Every row gives one point. Each copy is the shape, with its points in the same order, turned, moved and blurred by noise. Is it also mirrored, or only turned?

Shape (8 x 3):
array([[-0.065,  0.068, -0.023],
       [-0.053,  0.004, -0.011],
       [ 0.031,  0.002, -0.042],
       [ 0.013, -0.016, -0.032],
       [ 0.051,  0.008,  0.012],
       [-0.074, -0.020,  0.030],
       [-0.065,  0.009,  0.037],
       [-0.044,  0.024, -0.048]])
Copy 1 (8 x 3):
array([[ 0.061, -0.045,  0.057],
       [ 0.000, -0.033,  0.033],
       [ 0.028,  0.038, -0.009],
       [ 0.001,  0.027, -0.008],
       [ 0.032,  0.005, -0.055],
       [-0.036, -0.068,  0.020],
       [-0.002, -0.075,  0.011],
       [ 0.025, -0.001,  0.055]])
Copy 1 is: only turned
Copy 2 (8 x 3):
array([[ 0.058,  0.069, -0.020],
       [ 0.018,  0.024, -0.048],
       [ 0.036, -0.039,  0.017],
       [ 0.021, -0.044, -0.010],
       [-0.006, -0.026,  0.048],
       [-0.028,  0.032, -0.063],
       [-0.026,  0.055, -0.035],
       [ 0.050,  0.015, -0.034]])
Copy 2 is: only turned
Copy 3 (8 x 3):
array([[ 0.015,  0.090, -0.014],
       [ 0.000,  0.045,  0.031],
       [-0.026, -0.019, -0.027],
       [-0.027, -0.017,  0.003],
       [ 0.025, -0.045, -0.021],
       [ 0.024,  0.040,  0.076],
       [ 0.045,  0.046,  0.052],
       [-0.026,  0.055, -0.002]])
Copy 3 is: only turned
Copy 4 (8 x 3):
array([[-0.047,  0.006, -0.067],
       [-0.014, -0.033, -0.024],
       [-0.011,  0.034,  0.037],
       [ 0.002,  0.010,  0.037],
       [ 0.036,  0.053,  0.021],
       [ 0.020, -0.067, -0.043],
       [ 0.024, -0.039, -0.061],
       [-0.054, -0.013, -0.014]])
Copy 4 is: mirrored

Shape (12 x 6):
array([[-0.010, -0.027, -0.053, -0.044, -0.052, -0.019],
       [-0.002, -0.019, -0.050, -0.010, -0.036, -0.010],
       [ 0.080,  0.001, -0.004,  0.066,  0.055,  0.047],
       [ 0.020,  0.036,  0.035,  0.005, -0.064,  0.016],
       [-0.018,  0.022,  0.031, -0.042, -0.027, -0.032],
       [-0.038,  0.010,  0.008,  0.015, -0.049,  0.057],
       [-0.023,  0.050,  0.002, -0.018,  0.045, -0.015],
       [ 0.023, -0.011, -0.043,  0.006,  0.044, -0.071],
       [-0.032, -0.029,  0.056,  0.004,  0.053,  0.051],
       [-0.024, -0.050,  0.006, -0.023, -0.009,  0.061],
       [-0.030,  0.008, -0.039,  0.064, -0.011,  0.001],
       [-0.037,  0.019,  0.068, -0.040,  0.033,  0.020]])
Copy 1 (12 x 6):
array([[ 0.001,  0.031, -0.052, -0.012,  0.016,  0.063],
       [ 0.004,  0.007, -0.037, -0.011, -0.011,  0.043],
       [ 0.012, -0.108,  0.056, -0.003, -0.025, -0.017],
       [-0.032, -0.005, -0.003,  0.086, -0.016,  0.016],
       [-0.047,  0.054, -0.005,  0.028,  0.013,  0.001],
       [-0.032, -0.034, -0.070,  0.055,  0.000, -0.007],
       [-0.076, -0.001,  0.011, -0.027,  0.000, -0.027],
       [-0.002,  0.016,  0.033, -0.069, -0.029,  0.005],
       [-0.010, -0.041, -0.015,  0.008,  0.052, -0.089],
       [ 0.004, -0.031, -0.058,  0.019,  0.060, -0.012],
       [-0.019, -0.030, -0.052, -0.009, -0.061, -0.009],
       [-0.066,  0.004,  0.001,  0.027,  0.059, -0.069]])
Copy 1 is: mirrored
Copy 2 (12 x 6):
array([[ 0.005,  0.018,  0.054, -0.046,  0.066,  0.016],
       [ 0.003, -0.001,  0.044, -0.035,  0.037,  0.022],
       [-0.068, -0.031, -0.003,  0.022, -0.065, -0.080],
       [ 0.061, -0.056,  0.032, -0.019,  0.034, -0.042],
       [ 0.064,  0.015, -0.014, -0.010,  0.043, -0.002],
       [ 0.021, -0.084,  0.003, -0.044,  0.052, -0.002],
       [ 0.013,  0.007, -0.024,  0.047,  0.031,  0.009],
       [-0.014,  0.049,  0.040,  0.028, -0.025,  0.029],
       [-0.027, -0.042, -0.091, -0.027,  0.001, -0.009],
       [-0.031, -0.030, -0.033, -0.078,  0.049, -0.013],
       [-0.020, -0.066,  0.045,  0.002, -0.006,  0.036],
       [ 0.044, -0.011, -0.087,  0.002,  0.037, -0.020]])
Copy 2 is: mirrored
Copy 3 (12 x 6):
array([[-0.061,  0.021,  0.055,  0.013, -0.022,  0.026],
       [-0.041,  0.002,  0.044,  0.010,  0.002,  0.027],
       [ 0.084, -0.056,  0.043, -0.041,  0.065, -0.004],
       [-0.021,  0.038, -0.011, -0.036,  0.030, -0.038],
       [-0.005,  0.055, -0.015, -0.002, -0.038, -0.006],
       [-0.045, -0.028, -0.022, -0.004,  0.008, -0.048],
       [ 0.051,  0.014, -0.015,  0.044, -0.020, -0.002],
       [ 0.046,  0.014,  0.038,  0.015, -0.010,  0.083],
       [ 0.045, -0.062, -0.019, -0.026, -0.055, -0.037],
       [-0.025, -0.051,  0.030, -0.022, -0.045, -0.040],
       [-0.017, -0.040, -0.019,  0.019,  0.042,  0.035],
       [ 0.040,  0.006, -0.031, -0.002, -0.064, -0.049]])
Copy 3 is: mirrored

Shape (13 x 9):
array([[ 0.000, -0.078,  0.052, -0.029,  0.023, -0.011,  0.019, -0.028,
         0.038],
       [-0.026, -0.021,  0.010, -0.050,  0.032, -0.059,  0.053, -0.067,
         0.009],
       [-0.054, -0.033, -0.017, -0.074, -0.003, -0.010,  0.025, -0.006,
         0.021],
       [-0.046, -0.044,  0.027, -0.017,  0.012, -0.037,  0.067, -0.006,
        -0.029],
       [-0.058, -0.037, -0.026, -0.047,  0.074, -0.045,  0.001, -0.015,
        -0.002],
       [ 0.003, -0.012, -0.018,  0.007, -0.006,  0.049,  0.027, -0.025,
         0.019],
       [-0.006,  0.068,  0.080,  0.036, -0.055,  0.040, -0.071,  0.018,
         0.000],
       [ 0.026, -0.016,  0.005,  0.052, -0.069,  0.008, -0.031,  0.028,
         0.041],
       [ 0.022,  0.026,  0.040, -0.004, -0.002,  0.046, -0.015,  0.055,
        -0.021],
       [-0.070, -0.031, -0.005,  0.026, -0.026, -0.018, -0.068, -0.018,
        -0.029],
       [ 0.050,  0.010,  0.026,  0.004, -0.045,  0.012, -0.050,  0.001,
        -0.037],
       [ 0.000,  0.005, -0.001,  0.069, -0.018,  0.056, -0.048,  0.007,
         0.008],
       [ 0.046,  0.043,  0.027,  0.049, -0.026,  0.013, -0.016,  0.043,
         0.034]])
Copy 1 (13 x 9):
array([[ 0.017,  0.032,  0.009,  0.004,  0.019, -0.005, -0.069,  0.085,
        -0.020],
       [-0.045,  0.030, -0.038,  0.003, -0.007, -0.026, -0.012,  0.106,
         0.021],
       [-0.032,  0.014, -0.002, -0.060, -0.029, -0.037, -0.051,  0.067,
         0.005],
       [-0.013,  0.030,  0.010,  0.020, -0.054, -0.053, -0.020,  0.067,
        -0.012],
       [-0.022,  0.031, -0.021, -0.060,  0.017, -0.064,  0.014,  0.071,
        -0.026],
       [ 0.037,  0.014,  0.003, -0.019, -0.016,  0.008, -0.035,  0.012,
         0.052],
       [-0.012,  0.017,  0.118, -0.007, -0.039,  0.117,  0.013, -0.008,
        -0.008],
       [ 0.008, -0.047,  0.053,  0.015,  0.009,  0.051, -0.043, -0.032,
         0.003],
       [ 0.036,  0.032,  0.039, -0.021, -0.067,  0.058, -0.009, -0.020,
        -0.034],
       [-0.001, -0.050,  0.081, -0.031,  0.013, -0.005,  0.044,  0.044,
        -0.010],
       [ 0.035, -0.039,  0.030, -0.003, -0.041,  0.088,  0.011,  0.022,
        -0.016],
       [ 0.052, -0.006,  0.069, -0.013,  0.006,  0.046,  0.008, -0.036,
         0.012],
       [ 0.005,  0.010,  0.027,  0.023, -0.021,  0.079, -0.017, -0.057,
        -0.007]])
Copy 1 is: mirrored
Copy 2 (13 x 9):
array([[-0.024, -0.063, -0.046, -0.034,  0.026,  0.021, -0.019, -0.026,
         0.015],
       [-0.067, -0.060, -0.001,  0.015, -0.011,  0.015, -0.029,  0.015,
         0.069],
       [-0.007, -0.051, -0.003, -0.042, -0.033,  0.030, -0.020,  0.054,
         0.036],
       [ 0.011, -0.060,  0.001,  0.019,  0.030,  0.037,  0.005,  0.023,
         0.069],
       [-0.032, -0.047,  0.006,  0.021, -0.038,  0.085, -0.045,  0.025,
         0.020],
       [ 0.020,  0.003,  0.023, -0.022,  0.004, -0.034, -0.033,  0.001,
        -0.001],
       [ 0.066,  0.081, -0.093,  0.016, -0.044, -0.048,  0.033, -0.018,
         0.005],
       [ 0.017,  0.062, -0.048, -0.030,  0.038, -0.027,  0.026,  0.021,
        -0.040],
       [ 0.067,  0.011, -0.017,  0.006, -0.037, -0.012,  0.052, -0.025,
        -0.019],
       [ 0.022,  0.072, -0.047, -0.006,  0.002,  0.065, -0.035,  0.025,
         0.038],
       [ 0.013,  0.072, -0.021, -0.020, -0.013, -0.004,  0.054, -0.038,
         0.012],
       [ 0.056,  0.078, -0.024,  0.001,  0.011, -0.022, -0.024, -0.010,
        -0.035],
       [ 0.023,  0.045, -0.039,  0.026,  0.002, -0.058,  0.050,  0.002,
        -0.054]])
Copy 2 is: only turned
Copy 3 (13 x 9):
array([[ 0.025,  0.011, -0.059,  0.011, -0.032,  0.034, -0.082,  0.021,
        -0.008],
       [-0.020,  0.005, -0.002,  0.009, -0.006, -0.019, -0.112, -0.007,
        -0.043],
       [-0.036, -0.004, -0.057,  0.017, -0.027, -0.033, -0.038, -0.016,
        -0.035],
       [-0.007,  0.033, -0.041, -0.031, -0.024, -0.029, -0.088, -0.035,
         0.015],
       [ 0.014, -0.020, -0.040, -0.024,  0.012, -0.066, -0.064,  0.003,
        -0.052],
       [-0.001, -0.024, -0.019,  0.020,  0.013,  0.040, -0.002, -0.026,
         0.019],
       [-0.006,  0.067,  0.020,  0.003, -0.023,  0.013,  0.083,  0.062,
         0.072],
       [ 0.020,  0.047, -0.039,  0.067,  0.016,  0.012,  0.035,  0.013,
         0.075],
       [ 0.018,  0.060, -0.028, -0.030, -0.001,  0.029,  0.062, -0.004,
         0.009],
       [ 0.040, -0.016, -0.002,  0.013, -0.024, -0.084,  0.005,  0.023,
         0.051],
       [ 0.058,  0.065,  0.021,  0.034, -0.027,  0.010,  0.048, -0.009,
         0.020],
       [ 0.039, -0.002, -0.006,  0.014,  0.025,  0.012,  0.057,  0.016,
         0.070],
       [ 0.009,  0.078, -0.012,  0.020,  0.046,  0.039,  0.048,  0.026,
         0.045]])
Copy 3 is: only turned
